Every row gives one point. To make a cloud, some directions were put in groups of two or more. Within a group, all points are equally far from the middle, so they leave a hole (a ring in 2 directions, a hollow ball in 3). The other directions are filled evenly. Then the cloud was stretched, turned, moved and blurred a little. Count the holes, and give their numbers of directions, smallest first.
In the rows, zero is written as 128.

Cloud, 19 rows:
[[103 146 180]
 [132 120 130]
 [ 95 185 159]
 [ 74 146 159]
 [ 95 123 139]
 [113 176 136]
 [108 108 142]
 [134 150 132]
 [ 85 164 184]
 [ 97 162 189]
 [110 166 169]
 [122 169 128]
 [103 137 113]
 [126 209 153]
 [ 82 162 138]
 [121 175 146]
 [129 144  90]
 [ 96 163 151]
 [102 136 188]]
Holes: 0

Cloud:
[[102 164 203 118]
 [ 91  84 166  91]
 [165 126 145 112]
 [ 97  99  70 112]
 [ 96 114 121 161]
 [128 154 200 137]
 [112 122 183  91]
 [ 93 105 175 122]
 [112  97 112 167]
 [153 151 173  99]
 [ 96 149 141 167]
 [ 80 137 157  88]
 [ 79 113 140  79]
 [132 127 130  58]
 [ 89 108 127  63]
 [160 160 150  93]
 [ 77 123 136 134]
 [148 147 170 169]
 [126 154  92 154]
 [132 135  93 160]
 [168 135 119 142]
 [159 166 156  93]
 [142 114 161 158]
 [115 176 106  86]
 [168 138 145 137]
 [127 148 198 114]
 [163 164 176 147]
 [105 128 123  57]
 [145  90 157 138]
 [121 109 184 127]]
Holes: 1 (3)

Cloud, 53 rows:
[[207 153 137 129 170 166]
 [173 104 142 140 180 181]
 [158 118 116 184 125 115]
 [165 133  87  90 105 141]
 [141  85 128 106 153  98]
 [122 108  84 181 102 162]
 [ 86  83 153 141 197 114]
 [185 116 135  75  84 141]
 [153 130 105 158 105 172]
 [106  72 115 108 116 112]
 [118  91 138  90 125 119]
 [142 129 167 180 145 117]
 [143  96 166  97 173 101]
 [168 186 138  99 101 137]
 [101 101  95 161 147  54]
 [108  55 116 126 148 123]
 [115 131  82 177  99 115]
 [114 146 126 147 169 162]
 [141 148 101 168 126 148]
 [ 72 141 156 128 124 134]
 [134 137 146 206 143 172]
 [168 124 141 170 140 115]
 [163 107 154 142 208 148]
 [202 143 121  89 119 137]
 [181  91 149 152 159 105]
 [116 201 142  98 152 180]
 [196  69 142 132  86 101]
 [101 114 126 118  90 114]
 [139 156  66  87 157 106]
 [102  95 106 187 126 137]
 [112 104  60 112 125 141]
 [ 98 144 100 129  59 159]
 [132 170 136  92 115  98]
 [165  71 140 163 126 126]
 [180 198 119  98  82 150]
 [145 125 102 129 162 141]
 [112  96 148  95 144  83]
 [ 97 116 182  84 166 127]
 [160 146 121  67 148 104]
 [133  74 117 130 163 115]
 [154  92 138 168 133 140]
 [102 116 169 156 144 133]
 [119 118 121 189 127 165]
 [161 168 165 138 101 120]
 [173 103 155  99 110 118]
 [119  99 101  92 159 139]
 [134 173  97 138 106 134]
 [161 145 120 136  68 176]
 [211 153 105 108 148 171]
 [158 113 108 162  96 118]
 [215 115 140 164 181 124]
 [ 97  92 142  87 139 168]
 [107 137 130 140 173  99]]
Holes: 0

Cloud (85 x 8):
[[ 97 170 109 138  65  83 110 159]
 [125  42 141 131 112 121 129 154]
 [141  57  73 124 114 131  91 133]
 [101  97 103 150 105 149 147  93]
 [122 175 120 168 152 125 120 213]
 [139  86 138 125 121 102 105 127]
 [ 56 171 109 100 140 168  84 125]
 [109 153 120 113 128 187 141 126]
 [ 56 161 139 152 112  99  73 110]
 [105 208 153 150 137 120  97 111]
 [104 111 161  95  95  93 149 125]
 [ 87 167 119  56 125 115 113 164]
 [138 122 171 137  98 144 108 144]
 [110  80 100  93  81 176  95 172]
 [ 90 125 165 142  80 115 123 116]
 [106 149 190 124 112 152 149  85]
 [111 132 117 119  98  85  99 148]
 [171  95  81 148  94 103 152 111]
 [119  96  94 126 165 152 115 114]
 [113 131 140 156 132  90 126 143]
 [107 176  82 118  81 169 117 114]
 [ 60 130  59 113 126 138 124  60]
 [ 41 126 117  69 151 142  98  81]
 [121 122 157 185  74 164 127 112]
 [122 116 119  79 112 126  87 125]
 [106 129 102 153 141 101 104 147]
 [115 114  81 139  61 129 169 130]
 [141 175 120 175 132 142 137 148]
 [115 180 131 109 114  60 139  92]
 [ 58 181 138 109 128 145 137 135]
 [152 105 141  95 137 164  92 137]
 [ 89 154 112 127 124 101  87 129]
 [ 94 147  80 156 133 130 124 136]
 [107 178  53 142 117 129 186 125]
 [ 96 127 115 112 156 122 179 146]
 [ 38 146 131 128 134 126  95 110]
 [104 113 140  52 112 137  98 122]
 [ 87 152 145  61 124  85  82 109]
 [ 46  85  90 150 140 128 143 176]
 [129 181 104 153 167 102 154 138]
 [129  99 113  96 159 121 136 107]
 [ 64 134 157 124 117 140 137 116]
 [135 123 111  74 115 127 179 104]
 [112 189 113 155  99 188 148 162]
 [134 136 126 103  74 131 104 147]
 [137 119 149 122  82  81 128  62]
 [ 70 188 107 124  68 126 100 113]
 [117  75 176  99  76 142 128 174]
 [160  92 137 119  75 104 114 104]
 [105  79 129 161 145  82 126  97]
 [120 142 113  84  97 144 143  92]
 [132 104 109 162  58 155 151 102]
 [ 84 132 106 132 145 126 167 155]
 [ 68 110 102 126 101 152 110 181]
 [ 73 109 122 170  86 171 170  81]
 [ 61  96 132 142 152 141 117 177]
 [104 106 138 137 100  97 129  87]
 [ 91 222  88 132  82  91 132 175]
 [ 55 133 160  95 142 162 109 160]
 [ 84 140 101 153 105  94  79 155]
 [ 43 122 149 109 118 144 120 100]
 [ 50 121  55 107 126 131  99 168]
 [157 110 104 124 151 191 173  93]
 [117  62  95 179 122 154 119 159]
 [134 114 135 112 140 108 131 154]
 [130 147 113  96 109 143  64  86]
 [139 111 110 153 120 134 117  70]
 [ 37 144 151 170  99 106 101 165]
 [100 106 149 127  73 141 131  77]
 [ 47  81 133 174 151 133 123 123]
 [ 87 114  94 111 132 112 117 153]
 [164 128 147 112 118 138 108 130]
 [120 101 131 135 153 105 189 105]
 [134  92 103 196  99 193 189  95]
 [ 72  97 133 160 106 111 160 130]
 [112  90 182 120  83 120  86  85]
 [145 101 149 115 170 140  91 102]
 [152 177 100 119 109 136 151 120]
 [ 93 186 157 145 124 147 187 142]
 [142  90  82 131 147 132  83  93]
 [151 120  77  46 104 144 157 112]
 [154 111  63 115  82 140 132 108]
 [ 81  82 166 156 155  94 144 136]
 [ 95 109 123  87 144 142 133 110]
 [162 130 150 190 102 147 113 186]]
Holes: 0

Cloud:
[[ 67 133 152 146 102 122 118 140 170]
 [114 130 119 139 153  65 146 151 111]
 [113 176 190 152 141 169 134  57 142]
 [164 193 116 155  86 158  86 158 103]
 [112  88 142 100 209 111 136 121 141]
 [157 132 156 138 196 119 119 187  68]
 [ 91 172 148 157  92 139 180 168 172]
 [149 122 160 170 145 167 172 175 125]
 [109 114 129  79 130 169 176 148 147]
 [160 156 152 115 157 151 119 137 152]
 [125  70 156 148 134  82 197  94 164]
 [141  91 115 146 147 192  94 162 116]
 [164 125 152 119 131 119 122 138  85]
 [ 83  89 188 114 103 115 145 101 133]
 [131 164 128 104 130  69 142  70 140]
 [103 140 113 222 130 113 143 128 156]
 [ 74  79 152 154 159 196 117 132 123]
 [109  80 137  93 117 121 116 139 106]
 [167 132 191 158 101 175 145 127 103]
 [145 161 130 126 116 115 120 173 102]
 [154 157  92 109 131  96 175 131  95]
 [121 157 155 159 112 163 154 126 128]
 [ 98 106 180  52 116 153 165 119 155]
 [130  74 117 142 144 130  69  82  49]
 [116 110 171  77 178 143 102 103 147]
 [138 193 133 153 186 134 119 156 135]
 [113 137 139  75 134 114 141 167 139]
 [115  92  79 131 135 148 129 130 162]
 [178 156 105  96 133 121 144 118 131]
 [ 42 129 121 112 181 160 130 172 133]
 [107 123 131  65  89 134 118 122 119]
 [ 98  74  83 143 132  89 146 111 145]
 [157 133 161 156 141 152 108 161  89]
 [156 124 104 118 174 170 108 102 159]
 [124 230 132 120 131 128 140 138 137]
 [114 119  95 160 106 147 177 185 104]
 [117 117  98 174  99  78 134 157  53]
 [163 164 143  90 177  76 131  92 119]
 [144 124  68 138 145  74 134 136 144]
 [143 112 147 113 102 113 186 143 121]
 [110 160 142 127  82 168 107 162 150]
 [158 121  91 157 157 141 107 146 131]
 [ 99 108 179 121 105  99 172  78 154]
 [127 167 131 134 198 134  92 106 172]
 [145  57 106 177 173 126 110 110 162]
 [114 142 125 162 126 128 169 150  42]
 [147 122 128 184 155  81 109 165  91]
 [127 150 107 169 117 156 165 183  61]
 [128 114 143 165  99 110 141 152 108]
 [135 170 134  80 134 115  92 109  88]
 [167 173 192 116 157 111 142  78 120]
 [101 150 163 132 138 115 158  80 196]
 [143 141  90 147 142 149 181 111 141]
 [104 170 151 137 167 160 118 107 217]
 [ 76 129 146 202 146  78 150 124 152]
 [124 158 175 119 152 107 137 192 120]
 [153 202 103 116  85 105 153 141 127]
 [115 207  99  98  88 129 176 170 102]
 [107 154 150 127  98  89 142  39 153]
 [153 161 138 151 184 101 135 163 174]
 [114 198 115 142 172 112 183 103 158]
 [124 134 132 102 117 122 135  99  71]
 [175  93 134 175 122 134 117 152 122]
 [ 38 140 175  70 155 134 140 103 113]
 [111 145 175 128 147 119 208 100 170]
 [121  88  89 152 150 153 155 103 175]
 [ 88 175 147 152  65 136 138 125 136]
 [112 113 119 120 205  88 102 131 135]
 [119 168 174 108 154 154 148  95  96]
 [170 168 128 139 124 150 128 121 128]
 [157 161 142 159 200 145 125 102 170]
 [102 162 153  91 147 125 190 119 163]
 [ 93 176  80  71 118 123 104 133 122]
 [117 128 115  76 113  85 170 116 158]
 [182 151  91 107 172  96 126 106 142]
 [150 152  90 147 188 127 152 112 140]
 [122 143 109 106 126  96 151 155  54]
 [110 120 119 104 190  84 129 148 188]
 [ 90 141 107 161  69 133 150 113 232]
 [114 143 106 149 172 181 103 131  99]
 [162 114  95 171 130 106 178  90 101]
 [104 141 113  96 153 110 110 118 138]
 [ 83 109 119 150 165  99 125  83 159]
 [207 133 108 129 130 136 134  89 137]
 [138 152 127 159 106 146  66 166  96]
 [107  99 157 140 151 184 230 150 100]
 [ 83 113 143 123 163  94 102  95 156]
 [154 110 142 154 191  83 161 102 112]
 [140 126 135 172 162 126  94 119 175]
 [167  78 111 138 160 141 131  88 146]
 [114 181 158  97 148 117  94 122 131]
 [132  86 164 120 181 140 159 122 142]]
Holes: 0

Cloud (89 x 9):
[[ 87 145 165  90 109 125 139 121 133]
 [135  82  72 143 163 131 137 167 145]
 [136 114 118  84 115 113 195 181 124]
 [157 104 135 118 109 202 176 138 149]
 [141 109 108  75 121 109 103 130  70]
 [103 170 106  81 147 135 168 109  82]
 [156 140 117 105 166 171 184 134 157]
 [137 173 115 114 137 177 185 123  73]
 [103 128  71 123 173 181 171 122 115]
 [153 154 122  78 139 210 176 135 208]
 [120 109 161 157 121 107  76 103 103]
 [114 120 125 147 153 144 178 138 149]
 [112 157 144 153 133 121 138 115  38]
 [131 124 165 110  74 163 151  98  75]
 [190  86 148 109 139 121 182 140 175]
 [137 122 129 138 114 147 151  94 113]
 [172 143 151 147  86 155 178 151 109]
 [166 111  89 114 144 119 182 121 125]
 [118 163 152 130  67 135 127 170 141]
 [ 94 110 170 154 124 159 155 175 189]
 [156 148 112 121 134 176 119 140 119]
 [117 132 127  92 108 191 125  96  44]
 [143 108  81 169  99 174 155 147 103]
 [109 104 101  87 131 179 122 146 107]
 [134  99 126 150 103 125 120 114  97]
 [193 158 130 116  90 146 103 108  84]
 [ 51 104 127 114 100 121 125 169 132]
 [167 144 119  96  93 183  99 121 152]
 [112 113 133 127 160 138 163 142 135]
 [157 135 171 161 126 176 130  81 145]
 [175  75 139 126 106 118 189 147  70]
 [184 142  80 136 122 189 185 150 150]
 [ 78 149 157 104 167 175 164 152 123]
 [124  72 110 138 123 126 178 177 170]
 [132 121 104 111 147 111 164 129  39]
 [159  57 163 119 106 111 168 161 215]
 [125  79 141 187 137 154 155 137 113]
 [156  94 111 146 107 146 126 130 129]
 [ 93 157 105 142  96 144 132 174 130]
 [ 95 167 142 120 143 123 131 145 115]
 [ 72 121  99 115 199 154 143  98 119]
 [121 174 118 102 136 170 182  87 100]
 [ 94 106 125 182 103 105  99 147  47]
 [121 114 124 132 155 187 110  72 137]
 [155  92 182 114  80 132 143 129 122]
 [111  96  88 146 124 129 147  82 133]
 [121 134  93 178 132 179 173  83 147]
 [152 117 115 116 142 133 130 175 177]
 [151 140 165 114 164 179 144  86 152]
 [ 60 101 144 154 129 132  84  98 113]
 [105  71 134 113 147 118  86 138 158]
 [126 123  86 141 105 150 174  91 149]
 [174 161  85 120 103 128 147 115 100]
 [180  70 152 122 138 142 207 131 161]
 [168 100 154 133 152 156 134 113  92]
 [164  90 160 135  97 138 124 120 197]
 [152 152 157 118 126 198 163 108 212]
 [100 148  99  66 148 141  75 105  86]
 [179 171 137  92 110 187 148 105 148]
 [108 112 169 116 149 192 170 151 172]
 [105 157  92 155 165 207 151  87  94]
 [160 153 156 107 109 189 121 146  76]
 [106 178 140 108 127 177  91  76 115]
 [180 140 109 140  95 158 157 130 184]
 [ 86 123 109  85 110 126 110 126 100]
 [ 66 152  91 146 123 110 119 117  81]
 [180 113 120 135  91 148 180 164 134]
 [138 171 172 132 105 187 151 113 144]
 [151 158 117 109 140 197 203 122 197]
 [ 91  81 110 119 139 163 153 129 151]
 [ 71 160 159 144 122 128 160 163 122]
 [123  99 119 163  85 180 151 144 134]
 [110  91 124 155 169 142 161 138  89]
 [ 87  90 178 132 146 148 180 149 181]
 [138  99  83 165 124 162 172 131 151]
 [123  74 169 145  98 163 178 126 169]
 [ 99  45 104 183 142 139 170 133 120]
 [134 128 137 135 162 162 109 110  98]
 [195 103 170 153 102 143 182 132 167]
 [197 101 113 118 133 154 202 188 159]
 [157  93 188 145  76 157 174 152 159]
 [101  98 144 138 140 125  80 132 136]
 [119  77 114 109 114 133 153 131 102]
 [115  52 140 153 105 152 165 109 121]
 [ 93 115 117 128 151 182  94 143 139]
 [107 102 113 121 133 145 189 120  73]
 [120 155 153 145 128 132 152 106  96]
 [147 146 152 135 135 203 141  89 105]
 [164 112 112 113 135 132 110 120  29]]
Holes: 0

Cloud (90 x 9):
[[122 102 154 134 124  79 157  86 155]
 [108 129  87 112 160  82 195  81 128]
 [148 110 182 163 136 140 175 132 104]
 [113  84 136 138 173 134  84  91 120]
 [129 109 179 163 179 114 158 133 119]
 [181 117 145 170 103 183 118 104 131]
 [ 92 117 156 124 140 139 148 200 106]
 [194 121 101 142 171 145 145 112 145]
 [156 156 164 120 182 131 183 138 106]
 [138 131 132 136 199 165 136 112 142]
 [172 161 124 139 169 116 159  82 193]
 [ 79 113 120 137  80  88  88 118 143]
 [147 169 183 180 132 119 143  75 135]
 [160  87 126 184 118 179 112 152 134]
 [140 178 137 148  96  98 199 105 106]
 [ 70 115 119 140 108 168 126 135  82]
 [169 173 103 125 168  84 192  84 132]
 [ 86 144 102  82 135 115 109 114  96]
 [160  99 114 159 159 185 150  75 140]
 [132 167 158 165 138 107 184 117  76]
 [120 129 120 119 189 160 171  91 110]
 [ 90 102 125 137  96 104 116 180 137]
 [160 149 108 147 183  95 160  99 158]
 [162 105  98 173 138 134 152  70 191]
 [126 133  97  92 155 174 149 161 133]
 [131  81 101 104 120 106 173 111 195]
 [122 152  86 138 183 162 155 102  77]
 [144 140  83 172  91 108 111  57 145]
 [131 126 154 181 154 164 185 133  83]
 [156 100  86 165 108 152 123  94  91]
 [124 119 172 158 155 147  70 130 136]
 [105  95  64 109 125  87 153  74 155]
 [149  98 120 136 172 147  97  91 144]
 [ 89 129 112  74 109 114 120 120 126]
 [117 155  73  81 113 105  95  99 140]
 [179 176  71 161 137 161  92 124 109]
 [107  87  61 146 137 135 103  50 136]
 [151 168 158 122 170 132 151 187 133]
 [151 139 137 191 118 117 150  51 142]
 [211 160  98 176 157 148 157 114 145]
 [150 154 135 151 109 121 131 106  62]
 [171 124 174 165 112 118 156 139 158]
 [145 133 135 192 132 156 123  93 168]
 [133 142 127 182 111 129 129 136 171]
 [114 117 130  92 149 161 122 180 139]
 [100 139  66  94 135 114  99  90 122]
 [116 103  75 111 141 169 197 160 111]
 [156 109 146 145  87 147  94 108 108]
 [175 166 115 160 121 148 169 103 186]
 [159 122 136 136  85 121 119 133 104]
 [140 144 160 107 119 136 114 144 178]
 [139  86  95 127 150 158 145  62 133]
 [124  93 148 138 168 130 104  95 101]
 [130 128  71 136 173 105 171  94 106]
 [143 119  82 128 108 157 152  63 124]
 [ 94  68 136 135  83 130  76  98 130]
 [136 154  58  84 106  89 185 108 153]
 [104  91  58 143 107 167  91 111  92]
 [ 91 164 112 107 143  64 151 133 110]
 [142 134  71 158 108 156  84 103  88]
 [170 199 149 181 135 115 195 104 121]
 [102  79 122  92 108 116 150 163 112]
 [103 111  64 145 120 176  88 131 109]
 [127  89 159 146 127 110 132 161 186]
 [140 137 121 164 102 143  61 112  90]
 [115 147 125 173 136 160 140 112 148]
 [117  96  70 139  81 147 124 117 183]
 [119 114 160 157 126 120  82  71 109]
 [163  88 126 192 139 184 117  87 116]
 [ 78  91  85 147  85 129 124  66 110]
 [140  96 109 176 128 166 127  70  82]
 [122  91 155 144 130 125 124 187 159]
 [136 123 127 176 129 188  94 152 120]
 [106 115 121 163 159 187 169 124  77]
 [ 95 169 145  95 162 133 139 137 115]
 [ 68 119 174 140 173 143 114 132 105]
 [164 116 130 193 101 118 127 108 167]
 [152 116  63 143 108 105 156  60 161]
 [150  86  99 162 145 135 163  82 200]
 [147  94  98 101 145 135 202 132 136]
 [ 97 144 135 128 188 102 179 117 160]
 [ 94 110 102 103 161 105 149 125  80]
 [149 144 104 159 116 187  98 157 121]
 [159 171 141 136 182  83 181 100 145]
 [206 160 113 154 115 154 199 135 144]
 [166 156  82 169 118 128 122 108 189]
 [141 154 149 112 115 138 126 204 123]
 [124 181 128 127  83  87 117 166 151]
 [108 145 128 131 160  86 129 135  91]
 [ 68 127  62 117 155 104 135  94 139]]
Holes: 3 (2, 2, 4)

Cloud, 103 rows:
[[ 66 130  91  90 180 145 154 131 156]
 [150 131  76 156 110 156 103  86  96]
 [ 52 134  68 128 157 144  72 113 152]
 [143 179 163 141 174 149 142 105 118]
 [153 177 154  79 114 128 148 106 167]
 [100 141  91 166 143 143  83  79 115]
 [ 71 168 110 148 165 141 101 168 124]
 [ 82 188  48  84  96 118 125 119 136]
 [184 192 125 116 143 116 100 102 157]
 [135  94 108 146 162 172 122 126 110]
 [145 153  84 145 125 115 104  61 115]
 [ 91 190  84 140 126 150 178 138  93]
 [133 172 108 143 148 126 106 179 147]
 [127 105  83 144  95 111  78 129 175]
 [132 188 149 120 129  65 107 155 152]
 [ 60 141 109 113 146 119 101  93  85]
 [109 140 132 150 158 151  88 169 118]
 [ 66 166 104  83  94 148 156 138  94]
 [ 84 174 139 150 127  63 167 148 104]
 [116 157 144 116 105 146 117 177 137]
 [148 149  80 134 126 182  92 155 160]
 [ 69 164  96 161 175 149 121 147 122]
 [147 122  61  85 107 159 115 109 154]
 [165 187 116 109 110 122 125 159 164]
 [129 118 123 169 148 166 114 175 175]
 [137 131  65 118  94 146  60 121 162]
 [116 111  99 182 122  90  80 158 156]
 [122 157 104  73 101 169 156  94 134]
 [103 146 152 111 154 105 195 170  92]
 [160 180 121 160  83 134 118 153 166]
 [ 81 169 126  91 113 144 137 181 136]
 [ 85 207  93 134 116 147 135 143 119]
 [104 200 163 105 188  91 145 115 150]
 [126 110  90 205 126 128 103 120 140]
 [ 89 168 128 112 135 162  84 105 161]
 [ 58 153  87  89  84 151 153 133 148]
 [123 145 130 174 153 103  93 180 155]
 [145 153  80 162  75 126  68 106 158]
 [111 211 108 101 140 127 186 119 107]
 [157 145  82 132 158 156  87 135 174]
 [126 129  86 179 114 112 131 117 157]
 [122 102  68 156 100 196 148 135 119]
 [ 93 192 143 131 109 120 182 121  96]
 [103 161 180 102 162  58 138 142 120]
 [132 168 151 130 141  94  98 108 198]
 [157 155  50 146  66 119 134 140 117]
 [ 81 138 152 135 195 141 172 122 107]
 [ 43 135 124 119  99 109 134 169 143]
 [108 176 131  97 128 111 203 122 141]
 [124 163 125 128 102  65 162 164 127]
 [ 72 126 115 102 143  61 110 133 142]
 [105 174 131 154 126  73 148 178 129]
 [125 149 104 124 106 126 165 133 182]
 [118 161 178 144 189 135 140 105 122]
 [106 143  85  77  96 165 170 113 155]
 [157 195 116  95 119 112 127  70 140]
 [ 85 160 132  82 189  96 114 100  98]
 [ 65 134 110 182 116 111 140 118 110]
 [115  96 150 169 136 137  99 159 165]
 [110 152 102  81  97 121 169  93 148]
 [ 72 166 120 136 104 149 157 185 102]
 [141 142 144 149 166  86 119 101 168]
 [114 135 132  91 101 126 182 175 119]
 [ 88 124  97  92 163 139  80 142 129]
 [129 121  64 181 137 164 128 107 111]
 [144 193 134 111 153 100 154 153 104]
 [119 165 136 156 102 126 116 139 193]
 [160 160 144 133 152 122 183 134 154]
 [110 113 167 137 174 146 163 126 142]
 [ 84 128 110 168 158 174 167 137 112]
 [158 170 154 152 129 150 184 134 116]
 [109 163 142 174 187 134 126 113 124]
 [119  87 146 135 130 108 142 146 124]
 [110 145  74  84 106 140 102  82 172]
 [128 154  95 121 104 134 113 123  69]
 [ 72 148 129 101 100 138 188 121 114]
 [ 86 207 124 131 154 112 115 153 145]
 [ 93 103  92 142 121 141  83 107 179]
 [128 103 105 107 131 129 121  80 137]
 [166 159 185 106 169 105 132 132 142]
 [115 154 178 139 162  71 123 138  93]
 [120 146  90 103 119 157  74 148 141]
 [ 57 145 158  92 144 110 182 162 129]
 [ 66 132  95  94 181 140 112 162 143]
 [146 159  95 159 145 181  82 127 156]
 [161 127  73 129  94 137 156 108  83]
 [147 139 110 106 109 157 106 115 104]
 [ 53 152 103 173  95 106 139 147 123]
 [ 70 162  93  85 141 188 147 125 112]
 [ 61 129  50 143  92 151 100 107 141]
 [145 155 101 164  70 140 115  99 114]
 [ 61 121  76 144 115 161 159 184  93]
 [ 79 176  93 133  86 123  93 110 164]
 [164 137  55 146 117 128 122 112  91]
 [169 166  87  90  96 136 161  90 128]
 [122 160 191 102 168 121 163 118 162]
 [160 139  37 153 103 138  91 113 133]
 [110 195  80  78 111 116 163  83 110]
 [143 134 159 194 147 106  91 140 118]
 [ 98 170 176  85 162  66 126 133 125]
 [105 122  57 111 151 120 102 152 141]
 [156 193 172 128 170 105 138 102 154]
 [144 118  97 136 133  97 154 153 139]]
Holes: 3 (2, 3, 4)
